Each row is a point. Two turns around zero, p and q, are shown by what they do to some points. Write where each new point lands after one turn and then the other. Backwards means that the second turn is done in reverse. Each puzzle has new turns, and all numbers are rounded.
In the rows, zero is written as 128.

Turn p:
[125 151] -> [132 151]
[109  87] -> [98 94]
[110 153] -> [118 157]
[168 121] -> [164 110]
Turn q:
[168 139] -> [168 139]
[125 140] -> [125 140]
[ 91 105] -> [ 91 105]
Where do these land?
p, then q: [117 116] -> [114 120]
p, then q: [105 105] -> [ 99 112]
q, then p: [112 162] -> [122 165]
p, then q: [177 129] -> [175 115]

Turn p:
[114 123  89 175] -> [ 80 133  96 152]
[ 79 137 133 102] -> [137 119 101  80]
[163 171 153 147] -> [127 180 165 133]
[130 115 143 108] -> [145 111 140 120]
[146 112 128  85] -> [172 107 133 135]
[137 110 123 150] -> [108 118 134 148]
Turn q:
[ 97 135 148 133] -> [110 160 131 120]
[122 102  81 125] -> [116  87 105 104]
[ 98 124 182 122] -> [ 97 169 162 135]
[121 144 149 105] -> [136 147 156 119]
[110 119 111 134] -> [113 123 112 113]
[161 108  94 135] -> [138  82 109 139]
[188 164 130 142] -> [188 126 121 167]
Where do these land?
q, then p: [130 149 171 136] -> [113 170 144 118]
q, then p backwards: [139 153  98 162] -> [115 138  87  99]
q, then p: [ 96  93 169 125] -> [105 132 121  70]
q, then p: [139 153  87 108] -> [166 113 137 160]
p, then q backwards: [137  74 126 118] -> [169  95 113 117]
p, then q backwards: [128 146 117 119] -> [125 148 126 139]

Turn p:
[134 127  78 115 133 118  94 108] -> [120 126  72 103 122 114 118 114]
[124 143 119 107 154 137 127 160] -> [104 158 122 121 154 137 131 143]
[137 164 184 100 131 141 141  83] -> [136 157 182 113 112  97 161  91]
[141 127 128 137 165 105 107 122] -> [108 138 117 143 134 105  98 110]
[123 117 181 161 116 180 169 107] -> [154 106 199 138 128 167 143  97]
[139 123 121 122 126 138  93 133] -> [128 125 119  99 138 120 106 130]
[122 137  99 123 143 119 138 119] -> [117 139  99 137 125 132 141 117]
[167 134  89 127 129 108 121 146] -> [140 130  83 135 160 106 124 138]
[114 118 114 139  94 100 133 164] -> [142 115 111 145 117 136 124 180]
[102 165 192 159 123 164 148 103] -> [157 157 200 134 101 157 132  98]
[105  54 103 117  94  98 139 161] -> [103  59 104 139 116 138 134 189]
Turn q:
[121 123 158 135 140 179 134 166] -> [101 125 160 121 173 160 116 144]
[118 109 154 100 146 167 148 115] -> [104  94 128 112 166 143 128 102]
[171 163 141 135  97 110 103 114] -> [151 138 174 145  98  92 130 116]
[142 161 150 108 175 162 145  95] -> [143 127 138 129 180 131 124  66]
[ 94 113 147 133 148 104 114  92] -> [101 134  90 124 136  88 120 114]
[153 116  72 147 125 118 158 163] -> [165 128 111 157 108 175 140 164]
[131 100 124 108 126 109 111 176] -> [142 108 126 104 127 125 123 182]
[ 97 138 102 144  96 151 100 140] -> [105 158 138 109  92 153 104 137]
[139 119 102 145 129  80 141  66] -> [142 126  79 169  93  97 142  98]
[113 137 130 125  98  99 127 152] -> [126 143 134 109 106 117 154 156]
Where do these land?
q, then p: [125 153 127 103 111  95 117 163] -> [134 141 138 131 153  97 160 160]
q, then p backwards: [128 124 121  89  93  97 116 140] -> [117 123 135  99  78 123 114 109]
q, then p: [111 122 138 125 122 109 123  89] -> [127 120 101 139  92 121 140 129]
q, then p backwards: [110 143 157 146 121 159 102 128] -> [120 129 160 118 169 137 109 137]
p, then q: [ 98 112 157 129 155 175 174 100] -> [ 62 114 136 135 156 134 143  82]
p, then q backwards: [171  95 155 154 165 130 125 148] -> [158 114 171 142 164 163 111 118]
q, then p: [151 115 128  98  92  96 174 101] -> [142  70 127 163 126 133 172 127]
p, then q: [142 104  94 159 164 161  94 175] -> [138 136 109 103 153 140  46 123]
q, then p: [118 138 155 152 166 114 152 116] -> [114 157 107 167 126 138 123 101]
p, then q: [125 175  93  95 118 143  99 135] -> [183 136 134  90 120 149 143 106]
q, then p: [129 127  85 156 100 130 132 115] -> [178 120 125 111 118 153 128 132]

Turn p:
[145 143 163 148 159 106 156 105 138] -> [124 168 127 148 168  96 121 112 125]
[149 109 102 182  80 140  85 144 151] -> [151 109 113 176  76 167  94 121 103]
[148 146 120 141  79 139 125 163 123] -> [151 124 121 162  89 143 157 147 120]
[116 161 100 142  91 101 151 161 146] -> [138 136 115 165  92 119 134 165 171]
[122 155 136  99 139 133 123 126 127] -> [120 143 127 109 140 141 153 126 144]
[142 119 108 110 119 110 105  99 122] -> [144 130 122  99 105 126 118  96 134]
[ 92 118 186 105 163 140 148 162 156] -> [112 107 162 141 204 140 142 147 150]
[112 115 101 141 159 136  56 165  53] -> [144 142 161  65 101 178  99 177  78]
[137 107 110 110 150 143 155  76 127] -> [102 113  99  96 140  91 123  97 118]
[143 131 121 154 134 138 140  85 153] -> [104 138  95 146 130 113 110  96 118]
[ 87 121 165 104 131 129 136 132 105] -> [107 119 180 113 146 123 147 136 137]
[144 110 123 100 133 120 157 117 135] -> [139 109 113 115 144  96 137 115 138]
Turn q:
[158 137 146 129 148 123 142 114 141] -> [157 125 125  99 140 139 144 119 124]
[ 95 132 103  97 144  83 119 153 120] -> [ 95 146  91 138 141  88 135 127 160]
[100 143 104 139 101  94 152 153 111] -> [130 147 112 168  95  91 140 122 143]
[ 93 168 120 164 122 152 136 117 147] -> [124 120 152 173 119 157 164 107 134]
[120 151 194 162 122 175 134 124 104] -> [151 124 172 146 128 159 164 178  90]
[116 179 100 116  96 126 106 103 150] -> [ 95 146 167 133 120 121 148  76 138]
[142  83 132 150 112  93  97 145 136] -> [141 101 137 113 115  99  90 149 166]
[158 117  82 118 175 141 141 118  99] -> [147 154  90 134 170 145  90 104 115]
[160  63 160 100 132 158 128  91 135] -> [128  84 125  75 139 143  90 142  77]
[139 108 139 105 127 135 125 161 137] -> [115 134 111 102 113 137 116 154 134]
Where do these land?
q, then p: [129 137 132  84 124 158 133  81 126] -> [ 96 138 159  81 128 109 144 130 113]
p, then q backwards: [ 79 113 100 112 146 132 138 152 121] -> [124  92 162 121 131 128  89 148 146]
p, then q: [172 117 143 125  81  87 155 174 150] -> [209 118 132  99 103 135 107 116 154]
q, then p: [152 137 151 179  88 126 128 138  92] -> [178 154 144 173 130 133 154 120 105]
q, then p: [121 105 115 142 103  87 123 138 147] -> [152 112 133 146 113 127 103 100 158]
q, then p: [161 167 153 104 120 109 113 105  86] -> [145 183 143 108 157 107 163 133 143]
q, then p: [111 126  89 133 167 156 139 135 123] -> [ 92 133  97 125 119 148 100 140 102]
p, then q: [129 149 154 157 104 104 138 142 165] -> [167 109 157 143 121 152 143 121 159]
q, then p: [141 122 180  85 147 142 120  93 123] -> [133 118 151  71 159 111 154 156 124]
q, then p: [114 128 104 140 154 177  91 136 136] -> [ 84 120 128 138 152 174 114 136 106]
q, then p: [ 99 107  87 146 174 130 131 114 139] -> [104 116  99 120 132 135  68 122 106]

Turn p:
[115 123  79 126 151 109 165 115 119 125 149  87] -> [ 90 132 117 152 161  92 154 105 144  97 116 117]
[171 122  75 149 131 126 165 107 153 114 127 119] -> [154 114 130 133 131  69 173 103 127 100 126 123]
[ 83 138 178 102  87 119 164 182 100 112  95 149] -> [ 97 136 146 125  69 195 110 141 119 124  80  87]
[111 117 111 176 122 135 143 131 146 160 136 103] -> [133  98 132 153 133 121 138 102 182 134 130 130]
[142 127 146 127 110 124  86 135  68 108 121 155] -> [145 147  85 138 111 147 104 170  97 146 137 108]
[176 140 101 140 161 104 122 136 151 126 165  92] -> [132 118 123 113 175 105 176 135 141 100 171 124]
[131  82 100 127 137 100 156 125 159 166 137 113] -> [ 90  78 129 125 123  89 145 114 152 111 133 150]
[132 139  66 120 121 135 136 129 155 159 138 126] -> [126 137 117 135 116 110 162  93 150 103 140 169]
[136 133 167 132 173 157  86 125 115 101 155 175] -> [152 161 159 136 150 131 102 191 103 157 153 142]
[103 151 190 113  97 134 139 107 117 160 106 150] -> [115 147 143  96  88 152  81 107 133 172 119 111]
[ 77 140 156 126 116  94 120 134 132 114  93 143] -> [125 127 133 111 114 162  72 132 137 102  98 117]
[138 121 151 110 103 162  86 113 127  96 143 130] -> [151 131 129 140 140 154 113 122  72 152 150 136]
[150 130 143 116 155 166  95 126 121 123  98 124] -> [154 138 119 108 151 138 136 149 107 165 110 152]
Turn q:
[100 139 129 157 112 215 139 131 160  94 132 135] -> [114 123 106 108 119 156  46 138 172 122 158 144]
[105 109 114 111 116 123 146 122 147 175 108  79] -> [143 104 121 111 129 131 148 109 162 177  97 100]
[132  82 115 142 127 116 129 112  64 186 104 143] -> [165  86 129 148 103 141 162 131 113 108  58 139]
[133 141 137 150 111 100 145 158 157 106 122 118] -> [103 133 125 133 118 126 156 118 153 130 175 124]
[103 135 139 118 140 103 122 112 158 112 129 133] -> [ 96 135 108 118 159 113 133 123 124 127 133 112]
[168 119 139 103 115 141 116 126 125 110 116 135] -> [144 134 148 123 108  86 112 135 121 116 136 127]
[156 152 103 128 138 121 140 109 142 116 216 104] -> [139 150 176 106 176 159 120  82 100 141 164 144]
[120 149 164 160 156 140 152 121 141  87 103 121] -> [ 76 148 125 163 126 127 100 116 162 109 136 121]
[132 151 111 110  96 115 148 113  89 110 122 146] -> [132 153 157  97 119 135 151 152 135  92 114 132]
[144  91 125 131 133 125  95 123 160  93 137 141] -> [130  99 120 128 141  97 107 120 103 107 165 111]
[121 143 104 119 140 135 137 143 143 193 102 138] -> [165 148  79 129 113 142 145 119 137 157 101 125]
[139 132 114 122 133 144  56 145 112  88 105 134] -> [127 127 129 137  99 118  97 175  81 116 151  91]
[102 148 176 134 129  97 112 120  77 224 129 143] -> [107 128 106 140 107 139 179 133  90 166  46 182]
[138  99 121 107 145 118 154 156 120 100 166 123] -> [153 121 160 149 174 121 137 139 138 125 157 137]
Where do these land?
q, then p: [151 168  84 137 145 108 170 116 112  78 163 129] -> [146 178 187 123 176 140 132 129 107 152 136  99]
q, then p: [156 106  81 108 143 100 123 157  88 149 118 110] -> [137 103 128 113 122 115 180 133 134 165 124  74]
p, then q: [142 128 171 119 142  95 119 157 157 171 117 143] -> [152 117 113 102 156  85 119 163 138 162 143 147]
p, then q: [113  94 146 140 129 132 159 127 121  77 185  97] -> [ 81  86 150 187 139 157 118 115 134 142 112 133]
p, then q: [114  86 160  99  83 127 114 108 180 150 122 129] -> [137  74 127  98 138  99 107 149  95 109  85 154]
q, then p: [ 95 133 114 122  94 160  94 140 112  82 103  99] -> [103  97 121 140 138 205 145 128 120 131 139 146]
q, then p: [126 105 148  87 124 120 149 142 121 147 194 108] -> [102 128 155  88 111  95 121 179 148 157 136 141]
q, then p: [146 160 109 167 130 161 151 133 152 126 107 163] -> [176 156 130 148 130 130 133  91 103 105 157 143]
p, then q backwards: [120 120 142 141 157 106  83 124 137 138 142 185] -> [129 128 140 110 109 185 121 162 120  91 143 151]
p, then q: [111 154 113 116 156 140 170 127 139 135 108 111] -> [ 97 161 107 126 131 105 130 120 159 121 108 108]
p, then q: [172 124 128 126 149 125  97 112 123 142 130 134] -> [166 144 131 133 151 130 160 133 108 135 135 139]
p, then q: [ 90 137 131 171  95 145  81 111 108 140  90 109] -> [168 121 102 117  87 135  89  88  92 125 128  95]
p, then q: [126 148 137 132 118 145 152 111 115 128  85 147] -> [126 146 131 107  84 108 143 122 130 139 110 110]

Turn p:
[ 93 135 139 142 117  92 147 123 124 114 124 150 129 129] -> [125 118 140 134 102 107 157 114 122 111 109 142 102 138]
[137 143 118 132 121 119 136 110 124 116 135 141 121 124] -> [131 134 119 136 121 128 141 113 123 105 137 118 126 125]
[124 118 125 129 117 122 159 133 153 126 144 139 132 148] -> [144 112 137 104 101 117 137 129 129 118 142 142 139 128]
[136 145 124 155 135 132 118 129 129 145 131 130 140 146] -> [130 138 139 141 120 134 128 111 116 148 138 127 147 144]
[150 136  96 117 129 116 120 133 128 126 142 140 127 130] -> [126 140 116 134 130 124 118 123 108 114 158 137 133 115]
[147 120 124 116 112 131 140 123 154 135 108 132 148 130] -> [141 117 131 112 132 137 119 128 117 109 114 139 160 121]
[139 121 143 108 116 127 136 125 119 140 146 119 118  95] -> [135 125 115 114 133 128 128 130 129 134 119 107 114  88]
[120 122 124 116 132 137 126 133 146 109 147 106 141 117] -> [122 118 127 114 153 106 139 140 142 132 140 128 139 120]
[127 102 138 124 147 140  79 115 127 125 116 129 151 115] -> [100 101 121 142 169 154 127 138 119 146 120 132 130 135]
[ 84 125 108 143 135 139 116 129 117 118 131 120 117 122] -> [102 144 121 139 125 118 154 154 142 139 129 132 118 146]
[121 132 132 127 147 129 134 117 138 146 146 107 123 140] -> [145 126 109 119 126 115 129 124 134 155 135 122 132 141]
[115 131 125 120 129 132 117 139 110 126 107 138 137 134] -> [111 141 139 127 136 135 120 133 119 123 117 138 116 143]
[128 141 149 125 115 119 114 145 138 130 134 113  93 126] -> [115 124 123 136 110 105 102 120 150 137 121 112 123 114]
[141 112 121 124 130 108 114 135 101 121 112 126 129 114] -> [129 130 131 154 145 133 116 143 112 119 122 133 107 115]
[153 128 131 127 116 140 152 125  92 122 120 123 121 151] -> [156 143 147 124 122 145 112 138 124 109 134 100 115 138]
[132 138 150 141 150 165 141 134 148 149 103 134 121 126] -> [136 138 133 117 124 161 120 110 164 148 110 139 147 137]
Turn q:
[142 124 120 131 121 155 129 109 114 134 109 116 104 118] -> [165 120 114 145 118 139 127 112 134 134 138 135 131 114]
[108 121 151 160 136 147 113 135 140 143 131 122 138 132] -> [124 122 135 144 130 141 135 157 114 160 106 135 130 134]
[123 117 133 139 114 113 135 119 149 140 114 110 140 137] -> [123 143 144 137 128 132 116 127 135 138 107 118 154 121]
[128 117 146 146 109 126 142 151 110 106 133 132 144 139] -> [125 103 132 131 130 131 132 153 138 101 108 114 137 144]
[137 133 117 122 148 111 116 146 110 149 136 130 108 120] -> [136 140 108 119 118 109 126 126  94 122 133 123 111 124]
[119 120 156 127 135 120 138 143 154 117 141 142 121 124] -> [117 119 156 103 128 127 138 140 130 133 110 124 110 122]
[134 150 105 114 144 149 152 107 153 117 133 107 114 126] -> [134 147 125 116 133 141 123 130 158 142 166 133 123  96]
[129 146 103 115 122 133 113 147 144 111 149 152 140 130] -> [ 91 126 113 120 128 114 120 131 147 122 137 146 103 139]
[130 146 144 126 112 108 135 108 116 147 112 117 144 144] -> [142 154 150 148 138 117 125 124 127 118 129 123 155 144]
[112 134 143 108 148 150 115 150 131 131 122 131 141 133] -> [124 138 126 109 122 146 141 142 119 136 126 155 121 153]
[108 121 106 112 106 142 113 124 121 106 160 122 101 118] -> [105  99 128 138  91 135 124 120 130 121 162 133 114 114]
[139 113 119 146 120 132 109 114 118 122 117 106 134 119] -> [134 112 115 149 135 143 106 119 119 129 124 131 146 119]
[140 146 108 133 128 109 108 138 129 108 121 147 136 118] -> [109 131 112 133 150 121 115 114 128 106 121 136 105 130]
[141 130 142 119 139 124 153 122 119 133 126 135 145 112] -> [142 128 132 109 149 114 147 127 128 119 129 133 145 125]
[127 111 130 139 121 117 150 137 124 137 121 136 119 113] -> [136 122 126 126 121 118 146 124 127 120 106 114 134 111]
[151 132 123 120 140 118 113 119 135 142 130 131 129 145] -> [134 142 124 120 137 113 104 118 123 143 134 124 124 141]
[110 114 131 119 132 122 142 108 108 134 119 140 119 148] -> [136 130 135 130 121 134 151 110 126 132 138 100 137 146]
Where do these land?
q, then p: [118 123 225 153 127 115 166 137 139 136 120 137 116 121] -> [176 111 174 120 143 149  79 110 164 127  82 130 104 112]
q, then p: [129 141 133 114 124 147 123 112 143 127 123 129 119 138] -> [123 117 119 119 110 137 123 108 130 137 135 120 140 124]
p, then q: [119 123 127 113 138 121 127 129 131 134 125 133 165 129] -> [140 129 121 110 134 125 149 115 116 126 135 119 127 150]
p, then q: [120 114 110 124 118 157 132 136 112 123 136 128 119 125] -> [120 136 129 117 108 129 133 155 133 117 132 145 116 123]
p, then q: [116 175 111 115 126 113 135 137 131 135 142 128 157 114] -> [127 152 145 130 158 112 149 109 115 105 158 119 132 128]
p, then q: [135 130 115 132 126 127 113 137 129 113 125 140 117 127] -> [109 115 133 140 132 134 134 138 127 130 129 128 116 124]
p, then q: [146 153 114 119 134 133 117 138 126 117 150 144 130 126] -> [110 119 141 134 139 122 135 133 116 133 164 131 123 120]
p, then q backwards: [133 119 116 125 113 123 113 120 136 140 125 143 120 126] -> [118 116 113 132 125 128 117 141 119 127 132 110 131 118]
p, then q: [114 119 112 141 133 138 124 133 134 112 115 126 124 122] -> [114 133 128 123 133 130 140 145 143 131 111 123 116 130]
q, then p: [151 116 128 123 133 123 118 138 138 145 114 116 121 116] -> [117 138 117 139 142 143 115 122 107 114 117 124 128 120]
p, then q: [132 113 111 188 124 148 124 118 121 124 151  99 148 157] -> [138 126 133 123 129 103 120 195 129 132 114 113 165 141]
p, then q: [138 139 120 121 126 118 149 129 134 135 117 144 126 136] -> [131 116 130 134 139 123 120 112 143 115 139 137 121 138]
p, then q: [124 122 135 130 113 113 124 134 130 129 124 131 122 120] -> [128 122 131 137 124 133 133 118 123 119 112 128 129 120]
q, then p backwards: [116 113 107 114 154 126 130 108 123 138 152 112 117 135] -> [140 133 119 129 122 142 115 126 127 148 173 134 128 137]
p, then q backwards: [134 116 143 116 118 126 132 129 122 100 127 113 122 130] -> [145 133 138 141 119 119 141 132 125 106 142 134 122 134]
p, then q: [116 134 131 118 130 126 119 140 112 134 116 131 115 139] -> [128 139 133 145 114 134 124 123 123 128 128 128 108 138]
q, then p: [134 124 139 130 138 122 131 102 114 134 116 123 137 115] -> [149 126 130 130 150 144 138 117 119 134 134 124 122 131]
